Each point is reached from the start by the listed moves, each made once or not at all, plus a little noise. Say if it took an odd or an even number of moves. Then give how often each move was made.
(in the rows, 128 means zero)

Moves:
(1): [164 135 170 185 122]
(2): [117 120 165 107 145]
(3): [130 129 163 128 109]
Start: [148 119 136 103 159]
Points:
[187 127 214 161 134] => even (1, 0, 1)
[177 120 249 142 148] => odd (1, 1, 1)

Moves:
(1): [161 116 131 102 117 127 141 122 130 145]
(2): [132 178 134 183 117 135 118 143 195 147]
(3): [ 93 116 117 108 102  95 150 116 159 139]
(4): [142 113 125 165 154 120 149 104 116 126]
(5): [140 126 135 122 155  96 114 110 142 126]
(6): [125 155 167 130  95 124 109 138  82 137]
(7): [ 92 121 176 134 157 127 150 178 148 129]
(8): [111 122 114 140 147  68 133 209 119 120]
Start: [132 145 130 111 176 105 141 121 114 105]
Points:
[153 153 165 145 197  61 128  93  69 105] => odd (0, 0, 0, 1, 1, 1, 0, 0)
[ 57 183 195 200 182   7 180 244 163 135] => even (0, 1, 1, 1, 0, 1, 1, 1)
[ 75 139 206 138 175  55 189 148 110 122] => even (0, 0, 1, 1, 0, 1, 1, 0)

Moves:
(1): [121 140  98 153 112 160 106 127 107 134 114 152 151]
(2): [159 100 113 139 161 147 121  95  97 165 144 145 141]
(3): [176 145 160 179 157  95 116 168 105 140 149 115 128]
(4): [123 129 133 146 136 140 144 139 110 168 128 106 129]
(5): [102 132 135 109 157 117 124 132 113 132 127 124 127]
(6): [106 165 143 137 110 150 151 137 124 121 150 143 129]
(7): [132 119 124 150 151 153 132 149 145 146 155 109 142]
(8): [123 163 123 127 138 135 157 125 162 141 119 123 139]
(9): [ 88 121 179 143 121 104 109 116 140 151 139 127 135]
(10): [110 111 139 102 126 137 138 126 129 121 135 131 170]
(11): [120  79 114 207 128 104 124 166  99 160 161 157 124]
(12): [110  88 146 150 125 134 130 160 132 113 123 157 106]
Start: [129 122  99 134  86 102 126 119 132 130 143 139 127]
Points:
[114  95 166 249 136 130 122 148  88 238 170 171 202] => even (1, 1, 1, 1, 0, 0, 0, 1, 1, 1, 0, 1)
[ 85 126 144 160 157 106 142  87 113 246 160 124 159] => odd (0, 1, 0, 1, 1, 0, 0, 1, 1, 0, 0, 0)
[ 47  81 114 236  91  74  78 148  76 193 170 188 152] => even (1, 0, 0, 0, 1, 0, 0, 0, 1, 0, 1, 0)

Moves:
(1): [125 125 126 138 132 125 128 126 122 126 114 129 128 127 134 130 140 128
 127 119]
(2): [127 123 125 148 138 124 127 121 123 128 124 108 124 139 124 114 120 120
 124 137]
(3): [128 127 134 120 130 120 136 119 128 113 125 121 134 141 121 128 138 133
 136 123]
(4): [124 131 135 131 130 127 119 132 123 121 123 128 136 129 119 125 128 117
 133 121]
(5): [119 115 126 123 133 126 138 134 120 111 124 119 128 117 143 134 137 130
 128 118]
(6): [121 132 142 132 140 124 126 125 123 126 115 119 126 132 120 118 120 135
 135 134]
(7): [127 130 129 134 134 117 128 131 131 125 127 125 132 132 140 128 130 114
 133 128]
(8): [131 128 126 129 130 131 148 127 122 131 115 127 149 136 117 136 121 123
 125 119]
(9): [129 137 118 109 120 141 124 134 145 125 119 121 125 130 140 120 128 134
 137 128]
(10): [115 111 137 127 136 132 129 106 122 126 119 129 124 145 114 123 131 118
 128 140]
(11): [128 122 145 137 129 137 129 125 112 131 141 120  85 118 144 136 125 134
 136 124]
(12): [145 144 126 127 112 127 122 119 106 135 115 129 138 131 134 123 138 133
 116 132]
(13): [141 127 130 124 140 123 120 124 121 132 124 124 140 132 136 120 131 127
 140 123]
(14): [134 118 129 142 125 127 133 128 103 128 119 133 126 140 128 128 135 130
 135 133]
(15): [126 132 139 120 118 119 122 117 135 145 106 121 126 138 110 124 139 135
 128 132]
(16): [128 122 111 143 137 112 119 120 109 143 122 139 116 133 112 150 109 119
 120 122]
(17): [125 133 124 136 139 132 122 126 122 130 128 124 123 120 129 137 141 123
 137 132]
(18): [134 139 106 138 109 114 127 126 112 148 143 139 135 124 140 122 122 134
 128 120]
(19): [131 122 127 130 117 127 129 120 129 126 123 126 126 124 127 130 125 130
 136 136]
(20): [128 123 125 121 125 126 144 123 132 130 124 137 117 127 114 121 119 126
 128 133]
Start: [130 130 110 115 152 138 132 125 113 119 132 110 124 120 121 137 121 129
 130 134]
Points:
[115 106 111  96 186 107 150  88  93 135  45  89 125 162  87 132 107 110
 151 131] => even (0, 0, 0, 0, 1, 1, 1, 1, 1, 1, 0, 0, 1, 0, 1, 1, 0, 0, 0, 1)
[134 143  74 163 154  90 137  94  19 154  31  87 132 153 104 125 129 110
 143 121] => odd (1, 1, 0, 1, 1, 1, 1, 1, 1, 0, 0, 1, 0, 1, 1, 1, 1, 1, 0, 1)
[112 116  91 110 137  94 125  81  87 124  83  98 124 153 106 138 130 114
 156 123] => even (0, 0, 1, 1, 1, 0, 1, 0, 1, 1, 0, 0, 0, 0, 1, 1, 0, 1, 1, 0)
[154  92 113 180 165 120 117  62   7 141  82  94  77 156 123 140 122 115
 140 149] => odd (1, 1, 0, 0, 0, 0, 0, 0, 0, 1, 1, 1, 1, 1, 0, 1, 0, 0, 1, 0)
[134  94 121 161 167 112 145  74  32 123 109 100  93 159 114 106 132 115
 163 128] => even (1, 1, 1, 1, 0, 0, 0, 0, 0, 1, 1, 0, 1, 1, 0, 0, 0, 1, 0, 1)
[148  92 123 160 182 108 160  77  36 128  86  85  86 163  82 138  84 124
 165 137] => even (0, 1, 1, 0, 0, 1, 0, 1, 0, 0, 1, 0, 1, 1, 0, 1, 0, 0, 1, 1)
[138 105  58 141 142  97 175 100  58 122  89  98 128 155 117 140  99 114
 151 123] => odd (0, 1, 1, 0, 1, 0, 1, 1, 1, 0, 0, 0, 0, 1, 0, 1, 0, 1, 1, 1)
[136 126 122 131 163 119 145 111  26 104  71  83 111 151 131 154 122 122
 156 106] => odd (0, 0, 1, 1, 1, 1, 1, 1, 1, 0, 1, 1, 0, 1, 0, 1, 0, 0, 0, 0)

Moves:
(1): [130 121 124 124 154 142 128 128 139 126 132 116 155 151 114 118 137 133
 120 135 128 136 105 129 136]
(2): [109 108 126 133 115 120 129 143 125 130 133 124 128 140 120 123 125 135
 153 126 132 130 111 128 130]
(3): [128 117 146 136 129 119 136 123 137 118 128 149 135 136 147 127 126 135
 136 129 136 147 138 138 133]
(4): [129 120 140 125 117 134 129 102 129 123 134 113 136 133 119 122 135 136
 131 134 134 116 139 120 126]
(5): [130 154 127 136 125 132 133 122 138 107 138 142 147 111 122 128 138 118
 139 123 147 123 132 121 143]
(6): [122 126 112 114 127 142 146 136 120 121 146 127 126 135 129 113 130 109
 127 142 124 131 137 128 134]
(7): [144 122 123 119 115 124 127 126 138 128 127 114 131 143 129 125 120 119
 139 110 112 131 133 146 147]
(8): [108 146 122 112 110 124 117 146 121 159 134 123 131 120 151 108 135 115
 134 146 111 135 142 130 120]
(9): [137 134 135 121 126 131 139 132 158 139 112 102 115 125 125 135 120 108
 140 130 116 156 122 135 117]
(10): [123 131 123 138 104 133 131 123 116 128 131 119 124 139 133 133  99 122
 106 123 121 160 144 115 107]
(11): [150 124 112 126 124 127 113 144 142 106 133 141 149 102  97 116 138 128
 129 148 110 154 124 149 102]
(12): [118 116 142 124 123 125 141 136 126 120 110 122 131 122 142 156 131 119
 136 149 137 130 135 140 136]
(13): [139 122 133 136 112 136 136 133  99 118 148 142 118 139 121 130 140 126
 126 132 134 135 128 138 129]
(14): [115 143 129 133 126 143 125 117 117 116 119 122 105 125 125 111 119 146
 123 122 127 127 129 137 138]
(15): [115 133 118 130 126 123 170 126 148 151 154 134 136 136 140 130 121 148
 135 179 125 107 110 120 148]
(16): [133 122 129 140 143  91 149 121 121 133 142 116 131 126 138 125 133 128
 120 105 122 146 145 120 139]
(17): [136 117 131 124 106 136 149 124 129 139 116 145 115 117 132 136 126 159
 148 135 120 144 133 105 144]
(18): [139 127 149  95 124 129 125 130 128 136 141 122 123 138 129 115 124 133
 122 127 142 119 139 132 139]
(19): [108 120 140 125 125 129 121 120 113 149 131 129 131 134 114 148 129 111
 130 116 125 115 131 132 116]
(20): [121 123 109 138 146 117 114 122 139 150 141 131 117 131 124 131 124 142
 120 135 141 153 132 143 145]
(21): [130 122 134 140 141 134 125 125 121 116 124 118 128 135 133 139 102 125
 131 144 117 144 133 126 147]
(22): [119 133 117 132 155 129 145 134 116 117 139 119 129 145 131 120 136 126
 145 123 105 117 146 131 141]
(23): [120 133 111 132 128 117 133 122 102 154 116 123 152 122 114 110 104 140
 131 114 151 135 143 124 118]
(24): [130 127 134 143 132 149 125 154 117 134 125 107 129 115 154 129 126 132
 122 109 126 121 116 121 139]
Start: [129 138 140 126 124 130 118 135  97 121 125 118 119 130 140 109 123 124
 144 127 115 123 118 115 134]
Points:
[143 114 145  89  89 169 145 160 112  99 124  93  85 124 106  73  83 141
 192 178  81 203 122 130 159] => even (0, 1, 0, 0, 0, 1, 0, 0, 1, 0, 1, 0, 0, 1, 0, 0, 1, 1, 0, 0, 1, 0, 0, 0)
[144 103 134 136  83 185 166 165  61 146 135 110 161 137 112  96  91 118
 154 133  98 249 131 120 100] => odd (1, 0, 1, 0, 0, 1, 0, 0, 1, 1, 1, 0, 1, 0, 0, 0, 1, 0, 1, 0, 0, 0, 1, 1)
[123 144 103  94 117  74 126 145  83 212 164  49 144 147 118  68  78  89
 153  97  63 237 212 163 113] => odd (0, 0, 0, 0, 0, 0, 1, 1, 1, 1, 1, 0, 0, 0, 0, 1, 0, 1, 1, 1, 0, 1, 1, 0)
[130 135 190 118  54 191 146 143  51 156 123  82  53 139 148 124  81 137
 137  99 103 176 135 107 139] => even (0, 0, 0, 0, 0, 0, 0, 0, 1, 1, 0, 0, 1, 1, 0, 0, 1, 1, 1, 0, 0, 0, 0, 1)
[ 81 155 139 125  90 176 158 154  62 146 226  87 109 153 169  53 107 154
 173 213 140 129 129 125 235] => even (0, 1, 0, 1, 1, 1, 0, 1, 0, 0, 0, 0, 1, 1, 1, 0, 0, 1, 0, 1, 1, 0, 0, 1)
